Rows are points. To make a cloud, some directions were put in groups of two or more. Within a group, all points are equally far from the middle, so they leave a hole (a ring in 2 directions, a hollow ball in 3). The other directions are filled evenly. Then the cloud was stretched, turned, moved and blurred a little. How many holes are there, and how many directions does each take, smallest first?

Cloud (14 x 2):
[[-1.8  4.9]
 [-2.4  4.5]
 [ 2.7  4.3]
 [ 2.1  4.5]
 [ 0.5  5.2]
 [ 4.7  0.5]
 [ 4.6  0.4]
 [-3.3 -2.6]
 [ 0.8 -4.4]
 [ 2.6 -3.9]
 [-4.5 -0.2]
 [-4.5  0.6]
 [-1.1 -4.2]
 [-4.4  1.5]]
Holes: 1 (2)

Cloud (21 x 3):
[[ 0.8 -4.4  0.0]
 [-2.8 -4.5 -2.5]
 [-1.0  4.2 -2.6]
 [ 1.5  5.4 -1.8]
 [-1.2 -7.4  0.4]
 [-7.2 -3.7 -6.8]
 [ 4.7  0.5  1.2]
 [-4.4 -6.4 -5.1]
 [-5.2  2.1 -1.9]
 [-2.1 -2.3  0.5]
 [ 3.0 -1.3  3.9]
 [-5.1 -1.6 -4.7]
 [-4.1  2.7 -2.1]
 [ 2.0  1.2  1.4]
 [ 3.2  1.4  0.1]
 [-5.7  0.0 -1.6]
 [-4.2 -3.4 -4.1]
 [ 2.6  1.7 -4.2]
 [-1.5 -1.5 -0.5]
 [-4.2  0.2 -0.7]
 [-0.5 -2.4  3.4]]
Holes: 0

Cloud (28 x 4):
[[ 1.5 -0.6  1.3 -2.2]
 [ 1.1  2.9 -3.3  4.5]
 [-1.3 -2.9 -6.9 -5.4]
 [-0.1 -6.4 -7.7 -2.4]
 [ 0.3 -2.0  0.0  5.1]
 [-2.1  2.8 -4.3  6.4]
 [ 1.6  1.1 -2.2  4.0]
 [ 3.5 -2.1 -0.8 -5.2]
 [-0.8  1.9 -6.7  3.3]
 [ 2.5  1.5  0.2 -0.1]
 [-4.0  3.0 -1.6 -0.8]
 [-4.1  1.9 -4.2  0.0]
 [ 3.8 -2.0 -0.9 -3.5]
 [ 1.4  3.7  1.0  0.0]
 [-2.7 -6.9 -5.0 -3.5]
 [ 1.0  4.2  1.2  4.7]
 [-3.2 -3.1 -4.8 -2.7]
 [-2.5 -4.5  2.9 -2.4]
 [-2.1  2.2 -6.7 -2.6]
 [ 4.3  2.8 -3.3 -0.6]
 [ 2.1 -4.2  1.7 -0.5]
 [ 0.8  1.2 -3.7  4.3]
 [-2.8  0.5 -3.9 -3.1]
 [-1.9 -2.9 -5.2  2.9]
 [-3.3 -4.1  2.0 -2.5]
 [-2.4 -4.8 -5.5 -4.3]
 [ 3.1 -1.6 -4.6  0.6]
 [-2.6 -3.4 -4.5 -4.2]]
Holes: 1 (2)
